Each wall is flat, endless, passes through zero and stands at right angles to its row. A trip goes straight from one point to another. List the walls that it crosses, first one first.
(in the rows, 128 means zero)

Walls:
(1): [112 117]
(2): [100 120]
(3): [87 96]
Trips:
[121 107] to [116  79] => none
[133  83] to [ 90 140] => none
[135 130] to [178 107] => none

Walls:
(1): [148  89  84  47 128 168  96 211 195 107 128]
(2): [ 65 190  98 102 124 118 122 115 122 107 135]
(3): [174 152 150 115 191 140 157 181 200 116 124]
(4): [140 108 119 113 203 111 114 166 180 144  95]
Trips:
[ 98 113 118 176 156 154 120 120  98 116 124] to [137 144 178 128 128 123 154 185 118  82 109] => 2, 3, 4, 1
[215 143  75 149 154  69 106 100  74 170  79] to [108 119 137 115 111 131 126 212 122  87 135] => 1, 3, 2
[138 156 138 120 101 104 125 105 146 118 134] to [ 92 133  84 144 136 130 121 117 141 115  96] => 4, 1
[123 145 162 145 145 140 155  89  80 132 167] to [135 158 127 128 180  72 179 141 114 126 199] => 3, 4
[142 189 104  85  71 140 115 115 148  87 157] to [161  86 157 132 115 128 135 139 169 111 148] => 3, 2, 4
[136 121 139 130 149  98  58 135 132 145 137] to [157 148 125  48 100  81 120 117 181 108 153] => 3, 2
[106 123 116 111 136 121  65  91 158 136 156] to [ 96 125 163 100 176 130  99 158 138 109 143] => 3
[ 73 146 150 163  79 149  85 118  71 109  84] to [ 84 118  98 159 109 194 186 152  81 131  82] => none

Walls:
(1): [157 160 127 157 144 116 100 125 162 149  99 116 162 161 103 202 127 103
  88  91 152 127 136 164 124 155  61 133 173 144 109 116]
(2): [116 132 116  52 125 163 132 125 135 174 113 136 164 144  96 207 113 147
 126  97 164  95 109 139  58  81 178 129 143 140 155 149]
(3): [132  78 197 161 115  33  66  52 119 181 109 162 135 136 108 132 140 121
 133 154 126 188 129 128 102 172 115 182  84 127 115  95]
(4): [121  64 187 168 131 144  77  99 156 113 152 134 152  80 150 122  97 105
 144 181 137 164  40 141 165 146 112 138 135  57  96 122]
(5): [117 171 171 105  73 148 130 131 125 109 104  66 103  79 116 130 128 124
 146 122 154 104 151 104 128 123  73 179 152 130 133 127]
Trips:
[114 174 134 127 144 137 105 171 102 101 109 113 117 150 154 105  64  82
 126 122 104 100 114 135 105  66 156 115 100 171 126 198] to [178 185 137 149 105 153 161 124 161 171 132 138  84 151 123  72  96 153
 172 150 165 172 145  94 113 140 131 203 128 103 142 178] => 5, 2, 3
[158 126 157 153  77  57 192 150 218 159 148 123 118 136 104 120 128 134
 111 149 165 168 160 152 100 148 139 132 104  99 116  77] to [132 126  94 168  77 127 166 113 107 127 170 114  77  81 152 195  68 113
 135 150 113 101 154 144 167 103 102 113  82 160 115 110] => 5, 4, 1, 3
[103  97 143 135  71  94 106 117 127 129 125  81 144 153 154  94  85 122
 114 121 143 151 121 112 139 125 167  68 128 128 104 113] to [137 146 152 115 101 163 150 152 104 131 113  81 125  76 132 130 132 111
 186 103 134 116 111 140 186  80  95 187  92 158 113 130] => 5, 3
[146 161 151 183 140 141  67 125 164 134 130  79 111 125 144 139  71  95
 107 107 141 156 124 140 119 133 131  95 207 107 152 120] to [ 80 142  98 124 150 168 110  81 162 116 165 134 132  82 162  90 124 144
 247 108  91  81 160 105 133  86 103 101 135 127 183 141] => 1, 4
[171 140 116 167 180 134 145 122  96  70 147 108 152  99  45  97 137 139
 150  90 163 127 133 104 132 113  99 119 147 144 144 175] to [101 140 112 145 149 162 163 145  93  66 121 119 136 120 132 142  99 181
 166 121 131 141 144  94 136 116 151  64 126  99 146 138] => 1, 5, 2
[110 124  88 112 158 140 132 105 114 157 132  55  95 162 125 109 193 127
 198 162 186 150 124 172 158 156 141  58 168 117 170 122] to [107 136 103 134 138 116 117 117 100 216 121 129  87 117 134 184 102 128
 136 119 155  99  98 104 108  88 194 113 124 112 168 187] => 2
[122 113 151 114 185 104  86 108 119 137  70 121 102 137 195  86 153  99
 106  95 116 187 142 145 158 100 157 129  77 115 140 150] to [110 125 157 120  96 116 148 145 136 159 174 140  96 119 161 180 198  90
 119 129 105 146 176 136  99 158 146  84 113 168  75 121] => 4, 1
[116 129 145  79  74 148  83 146 110  74  81 160 110 151 129 151 114 142
  74  90  96  98 150 149 121 155 106 122 180 123 116 140] to [152 231 130 112 139 148 109 173 131 133  91 180  98  94 140 156  87 107
 161 138  99  59  76  87 124 188 195 111 144 175 160  91] => 1
[162 152 168 131 121 110 178 106  59 161 128 158  89  78 143 128 124 124
  72 133 106 160 171 123 160  74 141 157 116 122 170 106] to [147 166 100 160 160 202 182 189 116 144 105 133  79 170  81 124 115 145
 160 165 113  79 132  84 195 156 169 134 181 179 125 101] => 3

Walls:
(1): [ 41  73 123 118  83  99  94 154 169  88 114 163 149  99 210 174 125  77
  89 137 178 142 142 111  98 122  73 108 125 143 182 121 131 125 188 152
 172  78 108 111  60 104 107 139 129 101  92 169]
(2): [188 155 171 106 191 139 181 116 118 109 112 148 118 111 139 119 134 106
 177  91 135 112 100 144 113 119  64  85  86 175 101 145 144  71  76 108
 109 128 186  92  82 123  35 127 152 120 168 105]
(3): [121 157  91 107 134 144  32 108 129 107 147 167  58  76 144 188 173 144
 161 142 115 133 102 106 145 148 137 131 108 183 139 123  97 116 127 160
  78 141  53 160  84  72 153 204 160 157 117  87]
(4): [ 85 189 159 159 134 149 113 115 131  82 167 190 128 114 148  45 130 148
 177  89  80 136  72 154 101 136 112 154 127 118 116 129 147 150 192 108
 117  98  80 141 152 125 119 129 127 159 123  98]
(5): [114 150 163 138 100 109 210 135 148  86 152 114 181 119  90 117 153 107
 157 130 122 127 141 126 159 127 148 122  79  73 147 204 171 111 142  98
 161 102 162  87 128 142 114  90 137 157 111 164]
(6): [121 111 110 132 109 164 100 128  79 108 115 114 104 140 126 106  79 187
 157 125 130 105 128 165 135 129 195 153 123 178 160 105 136 134 171 109
 167 117 172 139  96  87  57 160 180  81 128 109]
(7): [155  45 179  99 113 117  63 157 130 164 177 107 106 152 119 106 190 122
 112 122 156 125 122  82 106 110 126 146 129  88  82 115 113 146 119 116
 132  86 141 110 211 129 163 110 170 159 104 146]
(8): [194 166  96  54 109 105 124 134  81 135 148  82 152  80 138 176 128 153
 142  70  96 120 168  71 124 124 114 183 117 149 122 148 116 175 140 107
 171 126 153  99 120  95 133 110 142 172 107 106]
Trips:
[ 45 123 160 141  75 110 149 204 144 160 138 142 133 151 162 147 138 110
  56 122 141 105 106 152 107 105 116 111 113 139 138 137 128  77 150 136
  99 112  94 108  62 135 152 136 104  92 160 168] to [191 141 148 133 139  48 111 162 103  91 149 117 162 124  85 122 127 203
  91  75 106 135  89  80 189 101 127  87 143 155 119 170  81  99 133 127
 147  69 117 137  99 155  91  94 149  96 202 105] => 2, 8, 6, 1, 7
[125 128 165  93 151 169 172 152 124 156 152 181 128 169 172 149 147 144
 152 192  87 166  84  96 128 171 149 154  78  96 164 127 133 139 163 126
 117 121 147 113 117 155 108 121 153  98 100 130] to [166  96 103 153 102 102 164 116 156 143 111  84 166 105 153  31 150  91
 136 127 117 170 130 140 128 137 137 104 124 151  99 100 105 129  98 138
  78 209 178 211 183  62 174 127 143 114 145 104] => 1, 6, 5, 4, 2
[137 144 193 182 167 162 125 109 140 122 149 165 163 113 160 134 140 149
 112 125 182 145 108  64 144 153 131 167 139 106 102 161  57 117 107  61
 190 112 108  52 130 128 167 153 160 175 161 113] to [120 152  90 140  67 174  88 203 174 112 102 125 151 114 177 115 127 118
 162 191 143 106 126 164 109 116 142  93  96 130 112  96 136 212 171 119
 154 200 151 130 148 103 155 141 219  67 153  96] => 1, 2, 6, 5, 8, 7
[180  88 134  64 132  91 112 152 110 128 131 129  99 161 157 180 113 152
 160 119 114 134 132  69 105 106 127 102 116 153 153 168 138 133 143 108
  85  99  81 102 169  78  80 125 149 156 176 172] to [123 152 110 140 136 165 152 129 129 195 143 113  82  96 148 118 104 124
 161  95 129 133 185 114  67  97 182 130  94 111 169 131 130 102 120  99
 112 165  91 101  57 124 108 171  58  73 168 181] => 7, 8

Walls:
(1): [154  67 155  71 164 133 162  92 116  84  99 116  93 163  73  97 105 142
  91 122 157 157  90 189 180 116  91 166 151  95 147  98 122 192 146 119
 169 128 166 142 108 172 100  88  81 145 176  73]
(2): [167 110 180 111 117  89  73 133 110  94 113 130  84  79 117  94 153 155
 139 110 149 117 126 145 142 134 110  61 197 115 137 130 144  95  98 127
 121 141 138 103 134 112 175 149 118 146  99 130]
(3): [161  96 100 106 113 118  98 139 104 145  88  71 110  97 121 153 138  98
 117 103 131  74  33 168 114 169 105 109 135 112 129  86  65 123  99 140
 127 123 164 102  89 121 107  61 124 100 137 106]
(4): [173 171  71 143 160 104 137 149  87 150 150  88 146 101  95 138 118 140
 157  90  67 122 124  42 114 130  85  93 119 139 132 178 197 189 147 119
 141 111  94 106 131 147 147 128  90  88 104  93]
(5): [171 124 137 169 131 139 220 109 107 154 106 175 119 161 103 120  81 119
 123  96 106 130 151  98  87 168 124 105 151 129 104 120 169 143 166 158
 192 166 124 178 137  84  63 126 134 147 155 149]
(6): [104  58 177  93 132 150 121 163 143 117 127 110 161 179 148 118 129 216
 140 150 123  82 141  33 123 110  83  82  93 112 155 123 145 155 108  87
 143 111 122 137  75 137 166 183 105 138 106 153]
(7): [156 163 174  79 152 117 138 147  43 146 109 143 102 123 174 142 124 132
 105 162  98 116 190  95 156  86 146 185 135 179 136  99 192 147 124 140
  89 157 158  86  80 190 134  81  60  92 170 117]
Trips:
[186  70 170 102 171 162 156 130 137  89  88 145 162  74 140  95 156 137
 172 168 135 113 113 130 139 148 132 116 163 126 109 141 152 108 177 140
 101 178 110  83 165 123  86 118 161  68 150 163] to [157 133  75  66 128  87 133  67 118 162  73 153 124 125 107 166 116 120
  93 150 126 139 135 154 128 144 142 118 100 152  80 161 104  92  71 124
 136 146 103 101  90  70  67 108  94 162 141  86] => 2
[205 145 108 149 195  77 155 155  76 118 103 141 156 122 186 164 140 151
 177 126 120  76  82 114 123 103 162 126 138  97 133 115  97  86 139 133
 113 140 160  97 157  83 106 142  74 157  93  68] to [121  69 154 176  65 145  93 125  74 105 196  90 135 155 184 106 133 137
 137  82 140  84  58 101 169 123  99  82 168 103 123 147 114  88 206 181
  96 134 138 141 106 145  71 163 110  54  85  99] => 6, 5, 7
[125 106  82 113 120  48 113 120 126 127 109 188 103 110 119 144  96 119
 125 115 166 105 167 177 107 174 157 112 184 152 155  95  75 145 132 116
 168 174  80 182 135 128  75 174 104 132  98  89] to [132 144 107 147 149 185  95 129 191 122 144 103 146  83 159 117 187 124
  92 135  73 124 131 160 128 135 142 137 121 127 133 122 136 103 129 100
 123 143 156 140 105  78 136 134 212 128 138 151] => 1, 5, 2
[125 137 122 142 129 141  82 156 132 124  79  97 151  49 156 138 105 141
 186 201 128 131 164 144  97 101 155 167 183 184 123 137 111 142 137 140
 149 117 140 133 132 144 126  93 175 174 175 161] to [ 96  99 155 146  84  91 123  11 148 136 111 124 139 120  62 114 159 116
 130 136  66 126 177 145 113 121 145  97 156 109 155 159 132 170 114 125
 137 153 149 121 133 152 155 128 112 113 139 143] => 2, 1, 5, 7, 4

Walls:
(1): [ 82  95 167 134 176 187 146 123  82 146 145 123  75 135 111 132  93  86
 126 147 131 192 127 133 123 142  80  69 105  97 143  78 106 133  81 168
 169 160 139 108 151  97  74 130 171 107 145 235]
(2): [149 121 173 147 207 115 144 136 151 145 127  56 115  99 132 143 146  80
 158 133 155 149 157 164 133 123  95 137 137 150 111 134 124  75 121 195
 136  99  93  99 157 130  94 150  99 173 209 112]
(3): [119 185 137 149 102  85  74 121 144 163 127 123 134  73 126 138 101 203
 133 124 171 107 137  60  86 110 101 110  97 144 163 142 159 100 119  95
 112  92  75 128 159 122 136 124 140 126  76 138]
(4): [103 135 179 128  89 129 122  98 104 118  92 111 152 146 182 113 151 126
 107 166  40 121 149 138  93 101  80 170 128 150 161 165 121  94 119 128
 114 111 105 202 134 117 142  92 147 175 143  72]
(5): [145 108 110  78 112 136 147 181 119 181 127 169  86  98 152 152 105  63
 122 132 157 149 117 142 166  86 149 101  89  84 122  53 105  83 123  97
  91  72 157  62  95 117 118 128 156 129 159 133]
(6): [156  86 127 167 143 178 178  92 109 148 128 109 200 134 166  94 141 211
  98 125 104 179 115 138 128 117 113 111 102  98 112 139 142 136 157 108
 149 124 117 133 152 145 138 162 139 103 100  74]
(7): [ 64 135 140 163  97 178 101 179 120  62 188 101 104 167 113 118 151 129
 143  95  88 102  90 147 125 133  69 155 128 117 166 173 141 134  70 147
 101 155 153 177 168 152 122 149 152  38 140 138]
(8): [189 140 108 100 230 114 109 141 115 147 185 139 109 140 126 176 154 171
 135 118 168 142 168 129 187 123 154 216  96 129 114 113  68 132  61 148
 115 107 147 135 167 109 168 158 140 133 118  88]
(9): [173  97 113 165 173 170 110 147 119 114 155 199 148 119 154 150 139 159
 131 190  71 136 207 139 200 151 143 131 105 121  95 136 191 125 125 115
 122 199  87 114 117 113 143 170 112  62  83  78]
(10): [151 109 107 134 118 142 105 123 123 112  95 137 130 167  97 139 107 148
  89  74 142 132 112  74 149 109 138 206  92 182 170 102  91 174 124 108
  74  99 110  97 101  98 140 188  93 152 158 139]
Trips:
[141 131 151  66 106 119  81 128 191 100  98 136  97  87  83 100 129  95
  75 122 223  85  89 168  99 126  76 142 118 156 127  89 123 158 159  81
 133 137 131  52 122  76 114  83  96 180 132 150] to [ 72 120 185 127 170 117 137 125 113 123  83 119 115 104  71 154 123 101
 118 103 117 124 157 103 101  97 101  90  77 115 123 142 150 124 122 107
 109 150 137  94 149 137 154 169 146 133 110 149] => 1, 7
[131  53 125 165 124 101 132  81 102  83 126 101 119 150  92 103 137 163
 133 160 193  86  93 126 152 131 110 184 154 125 141 188 171  51 106 152
 141 107 136  57  90 104  74 187 123  96 149 114] to [131 106 130 159 148  53 150 177 124 101 146 164  95 152 125  99 177 155
 140 147 115 127  89 182 126 141  99 144 139 111 142 185  96 173 145 133
 108 126 135 152  92  80 169 130 127 154 147 121] => 8, 4, 6, 9, 2
[179  79 133 134 161  87 103 153 112 130 121 107 174 189 152 134 176 160
 112 161 156 178 182  92  92 117 133  55 121 120 124  84  87 173  86 115
 125 120  85 128 143 130  99 188 148 171  97 108] to [136  95 106  63 146  93 161 116 136 131 128 145 103 134 130 189 148 111
 177 104  81 124 177 101 117 109 121 101 114 132  94 121  92 118 188 114
 110 106 159 124 102 112 192  94 204  80 140 179] => 5, 2, 3, 10, 6, 9
[ 78 119 128 180 138 104  66 106 114 110 131 158 110 131  91  65 120 172
 165 179 145 147 139 117 145 141 190 131 197 193 122 141 157 141 103 174
 140 137 142 117 122  82 100  96 146  90  64  73] to [162 152 141 126  95 100 123 141 124 176 137 141  86 124 156 135  90 111
 111 136 128 182  61  94 141 102 176 123  96 175 120 120  81 131 146 158
  58 117 124 193  85 128  77  20 147 150 138 150] => 7, 8, 4, 9, 5, 10, 1

Walls:
(1): [108 132 118  67 150 146  85 106 100 150 155 134 152  59 135 109 114  86
 244 134 129 173 104 124 144 150  92 116 172 118 152 111 168  88 106 122
  93 116  78 128 139  99  24  71  70 182 103 131]
(2): [117 116 170 194 133 111  89 131 101 137 113 117 160 165 110 159 125  93
 106 136 112 161  91 165 192 102 154  94 158 104 146 120 135 125 127 156
 114  98 127 169 119 143 114 153 135  86 101 159]
(3): [ 93 136 144 107 137 150 103 177 153 111 139 123  89 115 130 153 105 112
 155 161 189 164 108 148 110 176  85 108 134 119 144 156 103 106 149 150
 133 172 165 128  49  71 130 162  84 148  59 115]
(4): [116 150 125  99 193 139 181 164 115  93 127 107 198 160 142 140 100 131
 123 163 120 139 136 152  80  88 165  80 131 151 144 121 123 116 117 110
 123  88 171 143 111 121  85 148 186 148 108 177]
(5): [131 143  85 104 128 164  66  94 128 117 104 164 165 107 115 144  85 172
  96 192  59 124 108 112  89 126 138  63 170 146 162 133 154  79 132  81
 126 124 167  84 132 141 116 117 121 143  86  90]
(6): [126 128 149 156 109 185  55 164  80 154  87  87  87 174 137 173 172 121
 136 100 119 111 105 152 156 113 157 111 132 127 182  80 118 151 154 112
  61 142 191 147 132 109 120 145 161  67 147 109]
(7): [176 125 135 142 114 108 221 114 131  73 165 100 144 105 144 127  78 177
 154 123 160 113 124 141 120 146 140 178 142 128 150 130 121 105 121 143
 106 143 130 159 137 117 181  65 193 151 104 144]
(8): [114 101 125 153 154  59  75 144 169 154 133 110 150  63  88 123  85  90
 167 143 163 144  97  98  55 110 126  70 132  89 190 109 133 101  98 137
  98 123 120 152  76 103 139  94 148 162 132 143]
Trips:
[117 118 103 142 107 106  89 105 234 119 122  85 146  93 132 137 177 115
 180 142  96 106 156 189 122 149 121 144 138  30 110 133  82 145 130 123
 184 103 151  96 126 164 188  86 132 182 178 177] to [212 123 106 104 147 108 141 149 164 107 130  95 120 132  39 121 111 202
 124 157  65 169 126  69 136 139 174 155 151 123 138 104 159 131 121  89
 135 181  85 181  78 109 133 132 133 136 156 103] => 5
[153 171 129 187  88 127 119 157 146 124 164 164 150 137 157 128 104 141
 119 116 113  82 189  92 139  89 138 129 238 135 110 129 109 151  92 104
 157 174 114 135 134 108  90 143  88 107 105 127] to [126  84 153 126 147 107 145 114 162 121 116 124 174 120 123 112 134 100
  96  58 139 106 116 155  90 123 145  79 142 172  72 174 110 109 158 130
 107 118 109 126 106 145 150  80 165  82 117 100] => 7, 4, 8, 5

Walls:
(1): [121 132 135 182 156 140 153 142 127 178 137  87 119 124 116 119 162 159
 145 109 123 156 134 193  94 154 123 121 120 115  48 149 115 169 104 108
 118  81 100  92  70 174 187 131 146 139 122 103]
(2): [145  61 136  97 134 149 129  61 145 135 148 112  85 120 146 118 147 139
 109 131  63  88 177  89 165 173 166 160 169 115 156 185 150 102 141 134
 147 189 144  31 161  92 132  91  73 127 103  88]
(3): [131 201  91 121 167 128 164 102  95 125 181 112 144  91 103 149 166 131
 180 126 151 140 171 182  45 114 136 133 118 188 186 128 131 152  91 163
  78 102 173 137 129 129 112  77  99  99 118  87]
(4): [ 83 155 158 117 136 117 169  61 117 140  98 104  97 142  99 123 156 156
 125 177 143 110 129 111  54 162 128 150 155 109  71 115 106 139  92 122
 134 114 163 179 164 108 100 134 151 146  95 172]
(5): [122 111 104 134 157 138 140 133 110 113 151 176 120  89 108 122  85 159
  85 120 145 174 186 141 146  70 116 108 133  94  78 175 109 126 131 163
 111 156 144 152 202 160 170 139 149 125 125 145]
(6): [244 156 139 168 112  78 143 129 164 100  79 115 104  70 130  94 143 118
 147  88 175  89 107 157 116 164  95 126  99  73 110 107 115 122 149 121
  96 136 169 146 117 112 109 152 100 155  93 186]
(7): [129  78  36 108 168 175 247 174  52 172 118 178 137 115 153 186 133 131
  96 106 134 136 145 123 184 175 135  90 139  79 169 163  99  95 171 108
 133  74 103 110  81 145 114  76 179  64 161  88]
(8): [120 158 166 131 116  72 143 173 137 132 155 110 142 139 158 158 112  93
 169 170  98 185 145 159 177 122 113  88 135 160 126 106 160 140  81 109
  79 111 133  76 194 167 113 126 129 135 167 132]
(9): [141 126 157 127 139  96 100 128 118 133 101 107 141  92 172  80 151 154
 200 139 114  49  65 125 180 100  93 136  34  92 100 176 125 107 167 115
 207 137  81 104 133 188 145 188  77  60 177 149]
(10): [168 122  69 117 123 144 103 143 140 187 161 173 102 133 148 119 124 113
  98 106 153 130 124 107 104 128  97 120 163 116 137 181 134 100 117 116
 120 135 110 107 145 137 147  91 115 125 147 102]
(11): [154 136  85 102 166 145 121 119 114 154 123 109 163  76 151 195  38 115
  73 132  90 178 140 121 132 125 128 141  78  92 145  93  76  55 136  65
  69 180 140 188 139 115 161 174 127 116 172 134]
(12): [125 131 110  70  76  73  79 132 122 138 161 134 151 126 156  85 170 169
  91 131 103  63  71 129  71 187 106 113 167  83 135  92 126 158 203 110
 104 117 148 115 112  89 191 166 143  69 159  73]
Trips:
[136 149 100 155 112 110 107 122 145 127 141  94  66 138 108 127 168 139
 158 126 115 172 160  96 174 136 152 140 161 104 145 103 109 164 104 125
 142  76 159 101 127 120 124 117 125 162 130 125] to [112 139 124 137 160 162 138 133 138  96 161 143  82 123 140 109 128  67
 119 177 117 106 135 101 121 160 133 154 110 157 119  98 124 138 144 139
 108 129 119 112 151 138  69 156 152 164 104 115] => 1, 6
[120 175 137  73 137  77 147 136 109  49 114 128 151 179 149 164  95  73
 119 133 132 157 143  97 136 136  71 204 134 112 152 115 141 177  87 128
 111 126 203 235 157 130 146 164  78 117 160 172] to [138 100 209 109  85 170 137  96 116 185 172 134 179 133 123 119 115 169
  88 200 151 127 117 105 142  92 133 164 151 176  99 110  98 110 186 122
 141 136 117 161 150 139 100 150 121 114 109 120] => 6, 3, 12, 8, 9, 2

Walls:
(1): [169  66  99 144 176 119  81 137 148  95 108 131  86  53 128  82 152  89
 196 123 201 155 157 153 180 144  93 127 185 107 133 130 139  65 151 145
 124 149  76 138 109 158  60 149 129  79 200 144]
(2): [153 164 150 105  70 103  72 120 132 112 121  63  90 144 114 109 104 159
 108  66 199 148  53 152 144  83 126  88 150 161 158 110 130 142 101 142
 152 120 127  83 157  84 162 133  99 112 103 131]
(3): [ 99 133  47  97 162 120 158  97  66 153  99 149 104 110 147 134 166 141
 163  91 152 104 162  97 110 115 115 160 123  95 142  99 112  94 147 102
  85 153 198 149 106 141 164  79 131 162 118 144]
(4): [139 124 160 126 106 155 167  92 215  93  99 106 112  76 139 152 152 162
  78 110  80 102 127 185 205 112 104 110 125 126 155 140 128 113  77 148
  62  95 182 135 110 141 136 201 128 137 103  87]
(5): [100 159  60  83 154 136 111 150   8 164 126 111 135 146 150 164 182 165
 143 129 122 114 173 165 107 137 138 155 120 131 141 109 156 122 134  95
 117 153 137 152 132 116 153 116 160 182 149 127]
(6): [142  67  93 182 136 104  62 141 102 107  89 120 137 113 144 108 129 150
 125 122  95 145 150 135 114 135 117 136 119  91 172 158 121 162 188  88
 138 176 154 130 174  92 133 127 102  37 160 139]
(7): [119  79 145 106 156 121  52 121 114 153 172 147 100 121 139 153 134 114
  92 134 126  87 139 124  92  99  83 150 165  89  89 103  85  81  99 204
 131 167 158 145 110 136 106 131 108 102  82 127]
(8): [139 125 150 104 157 118  96 139 123 186 152 174 122 177 142 127 123 129
 155 111 162 127 109 125 170 225 116 136 148 147 115 126 120 114 104 165
 122  58 139 138 231 109  81 154 155 151 137 168]
(9): [123 163  95 131 148 134 134 121 212 137 133 113 111 120 126 111 123 145
 105 201 127 134  98 169 104  94 155 121 172 124 127 165  77 110 120 173
 147  45 125 107 106 132 107 105 119  82 134 175]
(10): [131 102 133 128 152 194 157 105 235 134 116  87 164 136 124  57 140 113
 136  99 131 112 217  90 139 111 134 153  93  72 112 108  73  87 152 200
 127 143 146 115  60 117 100 115 223 142  67 118]
(11): [111  95 149 180 179 147  96 142 178 182  97 201 105  90 117 146 117 117
 180  77 120 124 136 154 128 147 125 147 140  78 123 123 122  81 140 112
 136  86 116 121 129 139 148 138 127 107  91  64]
(12): [ 99 152 125  95 165  95 177  98 109 126 175 120 110 182  99  89 187 120
 141 109 141 145 141 166  75 107  86  70 111 118 160 158 127  97  86 135
 173 130  78 176 126 123  88 114 119 128  94 157]
Trips:
[140 142 163 107 125 165 133 129  75 111 141 141 167 140 157 109  48 106
 133 137 136 145 129 141  52 145 103 145 146 119 151 113 104 140 161 137
 116 114 134 154 154 128 113  87  72 140 107 105] to [159 169  71 126 115 106 146 152  97  59 147 164 112 147 157 125 179  76
 164 120 144 145 180 144 127 114  82 158 160 109 149 170 152 114 136  89
 111 207 134 172 194 139 144 179 136 121  97 154] => 1, 8, 7
[135 141 109 162 166 165 127 114 159 190 118  98 183 219 154 122  55 145
 131 144 187 123 133 123 145 167  88 101 114 157 117 165  93 129 105  94
 167 152 117 131 133  45 166  87 106  74 134  91] to [139  74 127  89  95 129 119  85  95 121 107 100 119 112 129 188 112 120
 125 157 102 146 100  90 150 172 209 199 152 141 103 162 126 171 114 178
 170 155 113  77 127  90 173 142 126 109 123 120] => 12, 11, 10, 9, 7, 8
[179 159 103 126 128  68 161 165 192 137 126 164 192 156 157 162  98 106
 158 141 115 102 119 155 155 141 139 151 109 184 169 165 152 150  83 151
 175  81 144 117 119 155  65  99 115 143 114 111] to [129 184 132 158 137 155 112  98 107 114 135 147 162 154 134 153 162  90
 136  94 125 124 128 121 127 117 170 179 122 134 123  66 161  78 135  96
 165  98 133 118 114 184  39 121 169 179 114 132] => 11, 10, 4, 5, 9, 3
[147 145 105 104 119 121 151 163 111 105 142 110 123 156 119  98 145  75
 110 107 134 133 139 132 113 112 110 165 128 136 126 103 141 147 146 136
 121  95 143 131  77  87 153 144 145 146 122 154] to [ 99  77 132 130  93 130 153  80 145 140  78 123 117 128 128  71 141 108
  93 118 122 126  68  87 123 163 126 122  88 126  61  56 121 126 128 119
  51  80 182 148 114 132 101 144 130 175 160  32] => 4, 12, 2, 5, 8, 11
[170 161 114  97  69 141  70 128 134 109  99 118 130 127 103  58 159 110
 189 131  93 153 158 132 223 100 109 130 102 110 123 120 134  97 173 116
 169  91  97  78  86 104 113 173 105  86 109 139] to [ 82 114 148 157 125 115 135  89 133 132 153 112 101 127 140 136 186  75
 149 136 124 135 149 136 123  75 149 116 125 113 122 153 105  88 102 140
 131 106 101 127 118 148 126 119 187 169 150 133] => 12, 6, 2, 7, 3, 5
